Each row is a point. Each copy is the shape, with its points in the same order, turned, moved and blurred by noise. Some copies are also mirrored. Which?
(in the rows, 128 means zero)

Shape (6 x 2):
[[ 84  77]
 [170 152]
 [149 134]
 [ 57  59]
 [144 121]
 [140 175]]
Copy 1, 6 rows:
[[176  53]
 [ 91 137]
 [110 119]
 [200  40]
 [113 103]
 [119 160]]
Copy 1 is: mirrored
Copy 2:
[[126  61]
 [120 180]
 [117 148]
 [137  34]
 [114 139]
 [150 177]]
Copy 2 is: mirrored
Copy 3, 6 rows:
[[191 121]
 [ 75 151]
 [101 143]
 [217 109]
 [118 146]
 [ 78 113]]
Copy 3 is: only turned

Shape (7 x 4):
[[190  75 157 125]
 [ 93 135  47 137]
 [148  84 181  71]
 [176  62 152  68]
 [ 92 147 108 120]
 [149 152 103 135]
 [ 66 136  75 177]]
Copy 1, 7 rows:
[[125  59 198 137]
 [174 143  75 174]
 [ 61  76 177 139]
 [ 81  65 196 177]
 [128 146 103 137]
 [153 146 150 140]
 [182 139  58 124]]
Copy 1 is: mirrored
Copy 2:
[[146 117 126 203]
 [ 51 109 140  78]
 [178  64 136 165]
 [150  58 146 197]
 [112 111 151  81]
 [104 146 161 128]
 [ 74 134 105  48]]
Copy 2 is: mirrored
Copy 3:
[[104 111  39 149]
 [135  64 189 141]
 [165 137  51 112]
 [148  95  27 125]
 [148 113 169 120]
 [130 111 142 179]
 [102  98 206 112]]
Copy 3 is: mirrored
Copy 4 (7 x 4):
[[134 160 132  72]
 [166 113  67 204]
 [ 88 161 173 118]
 [135 186 182 108]
 [114 102 103 181]
 [149  87 100 151]
 [129  98  31 190]]
Copy 4 is: only turned

Shape:
[[195  82 165  81 168 137 125  82]
 [164 122  93 163 109 186 191 134]
 [114 111 206 114 139  96 155  77]
 [110 169 118 174  70  83 145 177]
 [ 89 138 145 154 123  91 157 199]
 [ 80 109 106 172 105 148 143 194]
 [163 116 114 135  85 235  81 119]
 [220  91 125 169  79 142 124 119]
 [118 134 205 161 166  85 153  83]
 [115 187 126 163 214  74 149 112]
 [143 109  60 145  95 186 107 133]
 [116 183 164  97 175  89 192 190]
 [139 107 120 147 158  70 139 124]
 [115 142 171 191 201 108  99 131]]
Copy 1, 14 rows:
[[102 119  99 100   8  82 167  97]
 [123 174  53  86 118  67  69  65]
 [121  81  91  84  61 178 142  84]
 [139 106  85 184 163 138  65  87]
 [ 79  75  77 148 167 132  94  80]
 [102 108  61 111 193 103  92 105]
 [183 166 105  82 136  24 164  97]
 [179 129  92 126  57  43  71 112]
 [114  71 132  95  62 190 104  67]
 [ 63 135 167 120  98 182  89  76]
 [148 175  87  99 145  48 116 134]
 [ 26 105  89 160 114 163 120  28]
 [ 85 107 120 130  72 137  91 121]
 [ 96  78 186  89 127 149  95  91]]
Copy 1 is: only turned
Copy 2:
[[104  39 111 132 133 210  91 100]
 [130  87 139 159 211 121 176  93]
 [142  72 114 128  85 113  81  59]
 [216 166 124 139 129  95 161 113]
 [170 142  77 141 119  70 139 133]
 [134 156 127 127 169  56 140 141]
 [125  82 215 121 217 137 108 150]
 [169 128 153 128 217 189 110  83]
 [141  95 101 184  54 142  77  45]
 [133 133 125 218  47 135 157 103]
 [111 122 190 117 197 131 153 137]
 [163  82  47 185  67  93 179 135]
 [128 154 104 136  99 153 129  72]
 [120 150 124 208  75 127  75 119]]
Copy 2 is: mirrored

Shape, 14 rows:
[[122  67  88 148 102 126 126 143 133 142 164]
 [ 72 160 175  92 149 111  62 173 154  77  73]
 [ 59 144  87 144  75 134 100 146  68 132 107]
 [178 175 162  89 125 101  80 184  95  84 128]
 [ 61 137 181 136 177 122 177 109 137 145 191]
 [190 151 193 163 164 159 170 141  71 200  86]
 [147  95  62 141  83  80  66 138 115  80 123]
 [139 174 215 156  82 132  90 146 136 132 131]
 [110  79 183  45 156 161 154 105  76 142  85]
 [ 76  52  74 122  92  43 133 111  89 118 128]
 [118 150 163  98 145 126  81 108 104 187 127]
 [171 104 181 167 174 174 175  47 139 101 156]
 [145 137 100  79  82 158 148  67 194  80  69]
 [121  90 129 149 131  90 113  92 115 164 173]]
Copy 1 (14 x 11):
[[183 158 138 114 143 173 134 141 106 177 136]
 [138  62  94 203 125  99 115  53 143 168  82]
 [170 123  90 137 125 127 108 187 123 189  55]
 [115 122  43 159 172  86  88  91  92 120 140]
 [147 169 132 138 101 183 128 100 203  72 102]
 [ 69 158  97  54  97 141 142 103  68  75  60]
 [147 103 120 144 153 151  84 161  87 222 162]
 [ 82 167  67 114 171 100 142  81 156 161  90]
 [151  43 143 106 136 122 161 136 129  39  81]
 [189  68 129 129 147 206  62 186 144 180 123]
 [128 131 156 104 145  83  96 106 135 112  71]
 [ 75 146 150 105  92 171 207 128 153  75 172]
 [153  55 105  88  81  88 180 121 145 177 191]
 [130 156 170  96 149 168  94 145 148 143 126]]
Copy 1 is: only turned
Copy 2, 14 rows:
[[127  76  98 171 146 171  81  95 135 155 182]
 [118 140 125 147 103 158 217 179  58 126 109]
 [ 55 118 124 154 125  97 113 164  98 150 196]
 [ 78 180 124 120 131 169 145 108  96  60 103]
 [129  67 179 103 103 177 151 153 204 154 116]
 [150 163  86 128 123  97 149 123 249  66 126]
 [ 83 147  88 161 127 148  94  71  46 159 170]
 [108 172  84  83 169 166 169 171 149 102 164]
 [179  91 122 114  46  88 117 158 141  71 104]
 [109  48 145 142  98 106 102  60  70 167 197]
 [124 100 101 101 141 103 128 159 148 133  85]
 [186 149 112  86  41 181 100 112 219 161 123]
 [212 205 146 140 103 129  82 144  72 171 150]
 [131  76 103 106 130 139 107  94 152 168 151]]
Copy 2 is: only turned
Copy 3, 14 rows:
[[136 140  77 122  85 178 155 111 107 122 133]
 [ 15 107 175 184 166 143 136 192 115 103 112]
 [ 57 136 161  66 126 189 135 115 109 121 181]
 [104 172 183 198 164  94 134 150  67  97 145]
 [ 91  30 105 107 112 106 167 119  47 163  80]
 [132 119 127 110 103  30  66 159 105 197 164]
 [109 218 139 129 122 189 175 130 130  91 119]
 [ 73 133 109 135 146  70 174 198  80 120 173]
 [149  54 177 111 114 132  52 192  98 107 108]
 [136 154 152  81 107 242 176 145  95 140  90]
 [ 82 110 172 121  65  98 127 164  82 115 138]
 [151  90  69  79 133  33 126 143 119 110  56]
 [151  93 160 104 163 123 187 162 219  65 111]
 [123 129 110  93  61 133 167 142  68 130  98]]
Copy 3 is: mirrored
